Each row of a before or after table is a point. The points were changed in one or more steps. Then noise was added and the rows were shuffled. The steps act on how far a point lies along the listed directions, d1 being the first. Write out the steps. A step turns or swaps two directions, mirrors them in a line or flattens them onto one, adds a multiple of one to another, or multiplies one. Angles are multiples of 10 degrees, from the lower direction toward the higher: turns from -170 to 170, lines from 10 to 170 but not 90. Use the fewest steps. Two steps may share a direction if one is a turn and the other turns, adds or multiplies; they go together, in the order done. Otherwise the lowest direction goes first.

Directions:
(1): [-39  37  15]
(2): [  9 -12  54]
(3): [-39 -40  -2]
Before, 9 rows:
[[ -5 -31  18]
 [-75 -17 -40]
 [-42 -17 -37]
 [ 49 -36   1]
 [-18   5  -9]
 [-20 -19 -10]
 [ 49  55  21]
 [-24  -2 -49]
 [-29  23  20]]
After, 9 rows:
[[ 84  11  -8]
 [  0  35   8]
 [ 40 -11 -34]
 [ 23  19  -5]
 [ 20  -6   2]
 [-43  33 -30]
 [-57 -48  15]
 [ 17 -12  35]
 [ 54  10 -21]]
Steps: mirror d1 and d2 in the line at 60 degrees; multiply d3 by -1

Directions:
(1): [  2  -6  -9 -84  24  32 -13   2 -17]
(2): [ 33  27 -44 -18  -7 -43 -16  41  37]
(3): [ -1 -36 -35   4  36  15  51 -15  49]
Before:
[[  0  -7  -6   8  14   0   9  -4  20]
 [ 27  10 -15  39 -12 -37   5  11  34]
 [  9  -3 -10 -10   4  -6  -7  12  -2]
 [ -1  -5   3  -8   9   9  10  -7  -4]
 [ -3  -9  -5   0  13  14  11 -12   2]
 [ -3  -3   1 -12   4   8   7 -14  -4]
 [ -4  -3  16   3  -7   8 -11  -7 -18]
 [ 10 -11 -17 -13  18   7  15  -2  13]
 [  3  -2  -1  -6   6   7   3 -10 -11]]
After, 9 rows:
[[  5  31  56  95 -56 -41 -27  -3 -30]
 [  0  -4  10 -15   1   6 -14   4 -26]
 [  9   3 -10 -24   8   0   3   5   3]
 [  9  -2 -16 -17  11   4   5  -3   1]
 [  6   2 -14 -30   7   2   2  -3   7]
 [  3 -27 -22   2  20  11  27 -11  30]
 [  5  22  10   8 -12 -19 -27  13  -5]
 [ 14  22   7 -33 -11  -7 -34  17 -30]
 [ 10  12 -14 -14   3  -6 -11   9   3]]
Steps: multiply d1 by 2; turn d2 and d3 by -130 degrees; multiply d3 by 2

Directions:
(1): [ 40  11 -15  18 -35  10  13  24  21 -16  13  -9 -73 -50  42  37 -47   8]
(2): [ 40  -5  56  -9  69 -43  19  16   7   2  11  27   3  16  54  40  25  11]
(3): [ -9 -12 -31  30  42  33 -27  -4   8  23  21  22 -61  57   7 -32  -1  56]
Before (13 x 18):
[[  3  -2  -4  -6 -13 -15  -5  -1  12 -15  -9  -2  13 -14   1   6  17 -16]
 [-38 -11 -66   9 -66  44 -24  -2  -2  -5  13 -23   3  -9 -61 -40 -25  -7]
 [ -2 -13  13   4  76   0 -16 -11  -2  30   8  22 -10  69  17 -10  14  45]
 [ -3 -17   4  -6  -8  -7 -11   6  -2 -20   8  -5   7  -2 -11  -4  -8  14]
 [ 14   5  47 -21  21 -37  11  11   6 -10  -2   7  41   6  10  18  16 -12]
 [ 33  17   7  -2 -33 -11  29  23  13 -25   8  -8 -30 -57  35  40 -38  -1]
 [ -4   6  -6  -6 -75 -15  26  10   1 -27 -38 -32  33 -53 -36  10 -22 -36]
 [-42  -3 -17  -7  -6   6 -12 -24 -17  15 -21 -12  42  37 -52 -29  16 -19]
 [-17   5 -10   1 -48  12   8   3 -11  -3 -23 -12  -1 -25 -24 -11 -19  -1]
 [ 29   2  27 -18 -15 -12  15   7   3 -10   2  13  10 -34  12  16   9 -13]
 [-19  -5  21 -29  13 -38   6 -12 -15   5 -22  -9  75  -5 -32  -9  22 -37]
 [ 18  -1  11  20  38  -3  -2   3   5  -9   6  18 -17   6  12  -9 -18   0]
 [ 10   9   9   2 -17   5   2   6   6  -9   9 -13 -12 -28  14  23 -12  -8]]
After (13 x 18):
[[ -4 -29  36 -18  75 -32  -4   7  -5   7  20  26  57  54  -5   0  52   7]
 [  9   4   5 -18 -47   6   7  -3  -2 -12  -8   1  21 -41 -16  -5   4 -24]
 [  6  -3   1  -6 -17 -18  -3   0  13 -20  -7  -4  19 -16   3   8  15 -22]
 [ -1   2 -20  28  11  17 -11  -2   4  -9   1   6 -26   1 -11 -27 -30  -3]
 [ 33   2  34  -1  49 -35  17   9   8   3  -1  11  -8  17  39  46  10   1]
 [ 41   8  31 -17  -2 -48  32  25  11 -15  -3 -12  11 -57  32  50 -16 -31]
 [ 17  20   3  -4 -55  -7  11  19  13 -26  -2 -19  -6 -45   4  25 -36 -21]
 [-41  10 -18 -19 -54   8   6 -15 -16  -7 -20 -20  59 -17 -53 -35  -8 -23]
 [-19   9   7  -3 -20  10  -7 -10 -10  -2  -5 -18  31 -11 -23  -7   3 -19]
 [ -8  -5  36 -14  13 -22  12   4 -17   8 -24   5  40   4 -11   0  20   0]
 [ 15  -4 -35  30  18  39 -19   2  16  20  22   6 -97  29  33   1 -44  57]
 [ -2   3  48 -28 -19 -55  36   7 -10 -21 -43 -12  93 -28 -28  19  26 -46]
 [  2 -17  15  -4   0 -13  -7   5  -2 -22   9  -3   8  -1  -3   0  -5  14]]
Steps: turn d1 and d2 by -130 degrees; multiply d3 by 1.3

Directions:
(1): [-42   7 -13 -13 -14  28   5 -92 -12  14  68   0  -1   7  76 -21  -5  -8
 -16 -66 -35  -8   3 -14 -10  -1 -24   3 -42  18 -19  28]
(2): [ 38 -26  41  38  44  24  -2   8   4 -26  38  59  -2  33   2 -36  53  66
 -19   5  -5  34  31  20  12  32   8 -12 -40  28  54  15]
(3): [ 45 -27  -8  19  -3  17 -15   5  30  -2 -32 -42 -21  -1  73 -55  42 -72
 -16  10  14 -48  -1  13  32 -19  -6 -35  24  47  29 -20]
Before (9 x 32):
[[  1  13  -9   0 -15  -7   5  23  -8   8 -20  -8   5 -18 -42  16 -18   2
   21  12   2   2  -9 -10  -3   3  -1  10  10 -18 -14 -11]
 [ 14   4   9  -2   2 -28  -7  40   9  11 -41 -16   1  -9 -56  31  -9   8
   21  26  20  -1 -12   3  -6  -4   6  -6  13 -25  17 -21]
 [ 18  -9   7   8  -3   7  -3   3  19   6   7  -3  -8  11  22 -20  20 -11
   -8  -1  -8 -16   1  11  10 -12   5 -14  18  34  13  -5]
 [ 13 -10  -5   2  -2 -18  -1  48  20   0 -61 -26  -4 -16 -16  14   0 -34
   11  31  18 -12 -15   7  13   0  17 -15  38   2  12 -26]
 [ -4   7  -7  -8  -7  -4  -2  -5  -1  -1   1  -6   3  -6 -24  15 -16   6
   10   5  -4  11  -8  -6 -15 -13  -9   9   1 -22 -15  -7]
 [-14  -9 -31   0 -12  14  -2 -34  13   5  -2 -47 -14   0  68 -29   2 -72
  -11 -26 -11 -41  -3  -9  12 -15  -6 -15   9  18   1   2]
 [ 25  -4   3   7  21  -3   0  16   8   0 -11  -1  -1   1   0 -13  14   3
    0  19  15   0  -1   6   1  -4   7  -5  13  -5   9  -9]
 [  8   6 -16  -4 -20  -5  -8   8   5   7 -25 -38 -10  -4  27  -2 -10 -63
    6   1  13 -29 -22  13   7 -19  -7 -13  14   7  -4 -22]
 [-47  -5  -3  -8  -2  19   2 -60 -20  10  62  23  -5   7  39 -12  -8  14
    5 -47 -29   8  10 -12 -19   8 -20   7 -44  -2 -10  27]]
After, 9 rows:
[[ 27  -8  28  13  23 -15  -9  37   8  -1 -19  13   0   6 -52  14  14  41
   12  22  17  19   0  13  -2  13  10 -12  -9 -13  38 -12]
 [-66  10 -26 -30 -25   0   5 -50 -23  23  32 -10  -2 -15  21  15 -42 -18
   21 -39 -21  -7 -10 -22 -26 -11 -20  16 -16 -27 -38  12]
 [ 15  -9   3   7  -6   9  -5  -3  21  10   5 -12 -12   7  31 -25  22 -24
  -10  -7  -9 -24  -3  10   9 -16   3 -17  17  39  11  -5]
 [  1   5  -1  -2   0  -3  -1   5   0  -4   1   3   4  -2 -36  16 -13  18
   11  11  -1  18  -6  -4 -12 -11  -3  10   1 -24  -8  -9]
 [ 13   9   1  12  -1  -3   5  32  -8   1  -9  10   6  -8 -54  14  -4  25
   17  19   1  18   0  -3  -1  15   0  10   0 -13   2  -9]
 [ 35 -23  14  25  17  -5  -5  53  24 -13 -45  -2  -5   0 -10  -9  29  -9
    0  34  18   0   0  15  22  14  20 -25  23  19  41 -20]
 [ 21  -8   4  11  25   7  -1   5   6  -2   5   4  -4   8  13 -23  21   8
   -7   9  10   1   4   7   3   0   4  -6   3   2  15  -2]
 [  1 -10 -35   1 -15   2  -6   0  24   3 -41 -67 -16 -10  52 -25  -1 -91
   -6  -1   5 -52 -10  -3  20 -24   0 -22  38  12   1 -11]
 [ 29  -4  -5   8 -10  -8 -11  36  13   1 -40 -33 -11  -1  17 -10   2 -60
    7  23  22 -29 -16  23  15 -14  -4 -20  22  11  15 -31]]
Steps: turn d1 and d2 by -50 degrees; multiply d3 by 1.3

Directions:
(1): [ 14 -31 -46  32 -95  11  -8  -6  35  46   8 -13  23   9  23  -5 -32   4
 -36 -12   4 -54 -34  16  29   5  -5 -47  27 -14  -7  36 -39 -16 -27  12
  -8 -31 -12  -6 -12   8 -43  39  -4  -4 -45 -27  27  27 -42 -15  26 -21
   8  20  51 -21 -23  42  67   5  -3   4]
(2): [  8  13  14  62 -19  19  50  12 -41 -13 -42  57  58  31  13  14  22  18
  32  -4  26  16   7  10 -10   5 -22  15 -49  -8  50 -39 -50   6  37 -29
 -12 -15  -7 -23  20   0 -17  10 -23  38  42 -11  64 -30 -36  -7 -56   5
   9  58  31  -5  27 -12  28  -5   0  -8]
(3): [ 60  27   5  34 -36 -30  -8 -51 -85 -11 -13 -31  20 -15 -34   5  12  -2
 -22 -70 -28  35  -8   1 -10  16   3 -19  -2 -15 -25 -21  21  39 -14  73
 -14  -8 -44  37   2 -27   7  30   8  12   6   4 -19 -15  19  -3  17 -16
  39  -1  51  45  13 -17 -20  53 -28  -7]
Before, 9 rows:
[[ 17 -11 -18 -11 -38 -33 -29 -22   9  24  17 -25 -34 -32 -18 -16 -19  -3
  -42 -16 -22 -16 -17   1   5  23  24 -16  29  -8 -28   6  12   1 -28  33
   -7  -1 -22  16 -19  -1  13  11  33 -22 -19   0 -14  22   7   6  38 -22
   14 -17  10  17  -6  -5  -8  29 -19  14]
 [ 41  20  15  66 -43 -10  21 -19 -65  -2 -29   8  43   5 -17   6  11 -13
  -22 -53 -19  28 -11   5   5  18  -6  -6 -14 -11   7 -25   0  31  -2  44
   -5 -20 -48  13   0 -10 -18  27   3   9  12 -16  22 -24  -9   5   2 -16
   47  20  59  14  10 -13  28  50 -14  13]
 [-47  -1   1 -31  70  -1   1  21  36   1  33   4 -38 -11  11  -2   5   3
    8  49  24 -12   4  -5   5 -16   7  27   0   9  -3   6  15 -23  13 -28
   12  23  12 -19  10  15   1 -40  10 -14  19  10 -22  -6   9  22 -10  16
  -29  -8 -45 -15  -1  -1 -30 -24  12   8]
 [-36 -18   2 -34  18  13 -12  17  55  18  16   2 -33  -1   7 -24 -16   1
   11  38  16 -29   0  -2  15  -1   3  -1   9   8  16   9   3 -20   6 -25
    9   9  34  -4  11  18  -1 -16   3 -17  -5   5  -9  14  -5  -2  -3   7
  -42   3 -32 -11 -16   5   7 -16   7   4]
 [-22 -10   8 -64  80  -9 -18  27  22 -11   5  -1 -54  -8   2  -9  -4 -16
   20  36  -8   7  37 -14  -7  -4  -5  24   1  15 -11  -5  29  -6   8 -37
   19  14  27  -1   2   4  37 -26  11  -5  16   9 -27   6  14  15 -22   7
  -26 -27 -44 -15  -7   3 -37 -23  12   5]
 [-10 -11 -19 -21 -21 -14 -30   1  36  32  29 -41 -21 -10   1 -17 -30 -15
  -45  16 -14 -35 -18  13   9   4  26 -26  26  -2 -10  42  -2 -21 -27  -5
  -10   6   2  -5  -7  -1 -16  18   2 -21 -46  -3 -10  13  -4  -1  47 -11
    1 -17   1  -5 -15  30  28   8  11  21]
 [ 21  -6  -7   1 -13 -10 -14 -20 -24   1  -3 -35 -21 -10   6  -6  -5  -6
   -9 -20 -31   3 -16   1 -10   6  14 -21  28  -6 -18  11  17 -10  -8  27
    2   5 -18  16   1 -16  -5  16  16 -18  -5  -5 -22  -5   9  -2  25 -19
   14 -40   6   5  -1  -6 -11  -3 -20   1]
 [ 10   8 -14  24 -39   1  -7 -18 -34  -4  13  -2  32  -6  12  -7  -6   2
  -21 -30  -3  -3 -17  -8   4  -2   4  -3  -7  -3 -12   4 -12  18 -12  36
  -19 -18 -17  16  -5  -8 -24  16  10  15  -3   6   5  -8   2  -3  14  -9
    4  20  32  -2   4  -1   6  36  -7   1]
 [-10   9   5  48 -11  36  59  29 -18  -8 -42  63  56  34  26  13  35  40
   48  20  24   3  -5   4   1   5  -4  21 -52   8  78 -37 -63 -10  54 -65
  -16  -9   9 -36   7   6 -32   1 -21  30  29 -33  85 -35 -55   2 -67  19
   -5  53  12 -27  15   1  41 -15  12  -6]]
After:
[[  0  14  -2  25 -16   8   5  -5 -41 -13   2  17  34  -1  16  -5   2  14
    5 -18   9   9  -4 -10  -2  -5  -4  15 -26   7   2 -13 -18  18  -1  16
  -14 -13  -9   9   2  -2 -14   1  10  26  18   8  19 -19   1  -6  -3  -1
    3  29  20  -2  12 -10  -3  24  -6   1]
 [-23  -6 -15 -29  28 -14 -20   1  40  19  49 -21 -43 -17   5  -6  -6  -3
  -23  28  15 -27 -15  -3  20 -16  13   2  21   7 -26  27  22 -25  -8   3
    7  14   1  -5   5   8  -7 -21  12 -23 -12   2 -33  13   8  18  20   1
  -18 -20 -19 -11 -13  15 -20  -6   0   7]
 [-45 -12  -7  -9  30  43  41  48  54   5 -15  52  16  23  41   7  16  30
   44  66  25 -22  -1  -6   8  -5  11  29 -27  22  73  -4 -54 -34  48 -94
   -4   1  38 -43  -2  26 -25 -22 -12   2  10 -29  65 -11 -45  14 -56  31
  -34  29 -39 -56  -3  14  32 -43  33  -1]
 [ 29   2  -2   3 -27 -36 -13 -28 -32   2  -3  -8 -15 -26 -28 -16   0   3
  -34 -33 -23   7  -7  -2  -7  28  20   3   6 -14 -14 -20   9  17 -13  40
  -11   3 -28  24  -6 -10  20  14  33  -3   3   2  -1   3   7   4  18 -21
   27   0  19  33  10 -22 -24  45 -20  12]
 [-22 -14  -2 -43  10  -2 -28  -5  46  22  28 -19 -48  -8   0 -29 -23  -2
   -3  25   4 -23  -3  -5  17   5  11  -7  23   7  -3  14  22 -12  -8  -1
   12  10  21  11   7  14   3 -10   7 -25 -15  11 -27  23  11  -4  18   9
  -38 -14 -30   2 -19   3  -4  -2   2   8]
 [  0 -22 -22 -47  22 -15 -32   5  27   8  12 -27 -47 -11   1  -9 -23 -22
  -11   3 -25  -7  15  -6   5  -4  -5 -13  27   2 -29  16  26  -5 -21  -6
    9  -1   7  14  -7   2  18   1  20 -14 -14  -6 -30  24   9   3  13 -14
  -16 -28  -7 -14 -19  22 -11  -3  -1   6]
 [ 31  -1   3  20 -13  -9   0 -24 -46  -6 -17 -19  -2  -6   2  -8   9   1
    4 -31 -25   9 -10   0 -15  12   5 -15  12  -7  -5  -6   8   1   2  27
   -2   3 -22  21   5 -23  -9  19  10  -6  12  -4 -10 -12   8   2   6 -18
   19 -25  14  12  11 -13 -12   0 -27  -2]
 [ 16  16  27  66 -16  10  39   7 -49 -12 -42  43  48  25  -5   9  20  -6
   10 -28   5  37   0   7  -8  11 -10  14 -32   2  29 -39 -18  18  24   6
   -4 -17 -28 -10   5   9 -17  10  -5  19  37 -15  51 -29 -18   9 -24  -2
   35  33  41   3  23 -21  31  26  -2  11]
 [  8  14   4 -19   8 -31 -38 -17  -7   9  20 -43 -28 -18 -18 -13 -12  -8
  -38  -4 -21  -2  -1   9  -4   8  24 -12  10   1 -16  15  22   1 -19  16
  -10  17  -5  10  -2 -11   2   7   4 -15 -19  12 -26  -5  21   6  37   0
    9 -26   2  19   1   1  -7  22   3  16]]
Steps: multiply d1 by 0; turn d2 and d3 by -40 degrees
